Every row gives one point. The ring and each string are closed loops that go straight from each point to the next, and from the last back to the first. Before rounding, they use only three directions, however many columns there are. Count how often each string passes through the ring. Passing back the other way cancels.

Ring (6 x 3):
[[  6  -5  20]
 [ 16  -5 -47]
 [ -7 -25 -40]
 [-30 -18   1]
 [-38   6  59]
 [-21  -3  69]]
String:
[[  0 -39 -38]
 [-10 -21  -5]
 [ -4  13 -30]
 [ -9  -5 -44]
 [-27 -62 -37]
 [-30 -59  -3]
 [-22 -31  11]
 [-14   7   4]
 [-27  15   7]
 [-27  28  13]
 [-19  14  14]
 [-25  -4  29]
 [-26  34  32]
 [-44  29  79]
 [-50  -1 108]
 [-35 -17  81]
 [-23 -17  51]
 [-14   9  28]
 [-13  27  51]
 [-14  -9  87]
 [ -9 -29  78]
 [  0 -16  57]
 [  8  12  24]
 [  4  18   5]
 [ 19  16  -7]
 [ 31 -14 -20]
 [ 14 -27 -14]
 [  5 -15 -13]
 [  7   9 -25]
 [ 13  27 -44]
 [ 26  -3 -85]
 [ 18 -39 -82]]
Times through: 4
String (24 x 3):
[[ 27  19 -54]
 [ 10  19 -35]
 [ -6 -15  -5]
 [ -2 -21 -24]
 [ -6   6 -11]
 [ -8   4 -11]
 [-15 -27  -7]
 [-13   4  -6]
 [-25   3 -12]
 [-46 -11  10]
 [-49 -31  41]
 [-49 -12  54]
 [-45  20  60]
 [-47  13  81]
 [-46 -13  98]
 [-21 -11  42]
 [-16   5  34]
 [-15  18  60]
 [-12 -17  86]
 [ -7 -37  61]
 [ -7 -32  30]
 [  2  11   4]
 [ 14  23 -15]
 [  4  21 -13]]
Times through: 2

Ring:
[[-23  -7  24 -12  53  -6]
 [ -8  61  18 -22  18   0]
 [ 35  73  14  -7 -38  14]
 [ 67  11   4  17 -57  20]
 [ 55 -34  -3  20 -29  13]
 [  0 -54  14   5  40  -2]]
String:
[[  85   10   -2   24  -79   24]
 [  49   25  -27   -1  -33   10]
 [  39   17   -1    3  -24   11]
 [  55   10   29   19  -48   19]
 [  86    5   22   32  -83   28]
 [  84  -11  -14   25  -69   22]
 [  43  -10  -24    5  -17    7]
 [  28   -6    4    4   -5    7]
 [  20   -6  -11   -3    8    2]
 [  23  -37   31   16    4    8]
 [  -3  -97   48   22   48    0]
 [ -21  -54    8   -6   67  -10]
 [  -4   -8   -3  -11   36   -4]
 [   2   -9   26    0   23    2]
 [ -30  -31   47   -4   64   -6]
 [ -35  -31   22  -13   76  -11]
 [ -10   -9  -14  -16   46   -8]
 [   9   -4    2   -5   18    1]
 [   6  -60   38   15   29    3]
 [  16 -111   21   26   34    1]
 [  30  -61  -23   10   13    1]
 [  33  -17  -15    4   -4    5]
 [  52  -20   15   21  -33   15]
 [  88  -19   27   39  -80   28]]
Times through: 5
String (29 x 6):
[[ 15  69  -7 -20  -8   4]
 [ -1  98   2 -31   3   2]
 [-11  79  46 -20  11   4]
 [ -6  36  43  -9  17   4]
 [  0  18   8 -12  22   0]
 [-18  16 -16 -25  50  -9]
 [-40 -17  21 -18  78 -12]
 [-26 -19  -4 -18  66 -11]
 [ 11   4  -4  -7  15   1]
 [ -6 -17  -5 -10  42  -5]
 [-24 -56  23  -3  69  -9]
 [-25 -60  43   3  66  -6]
 [-40 -55  33  -7  85 -12]
 [-32 -39  64   1  65  -5]
 [-15  -6  42  -4  39  -1]
 [ 10   9  19  -3  10   4]
 [  4  20  18  -8  14   2]
 [  4  35  38  -6   6   6]
 [ 12  29   2 -11   5   3]
 [  8  63 -22 -26   6   0]
 [ 17  33 -13 -13   1   3]
 [ 25  43  -6 -10 -12   6]
 [ 38  76 -20 -15 -35  10]
 [ 70  96  21   5 -88  26]
 [ 66  67  42  15 -80  27]
 [ 49  45  32  10 -51  19]
 [ 28  35  -6  -7 -14   7]
 [ 29  34  11  -2 -19  10]
 [ 24  38   5  -6 -12   7]]
Times through: 3
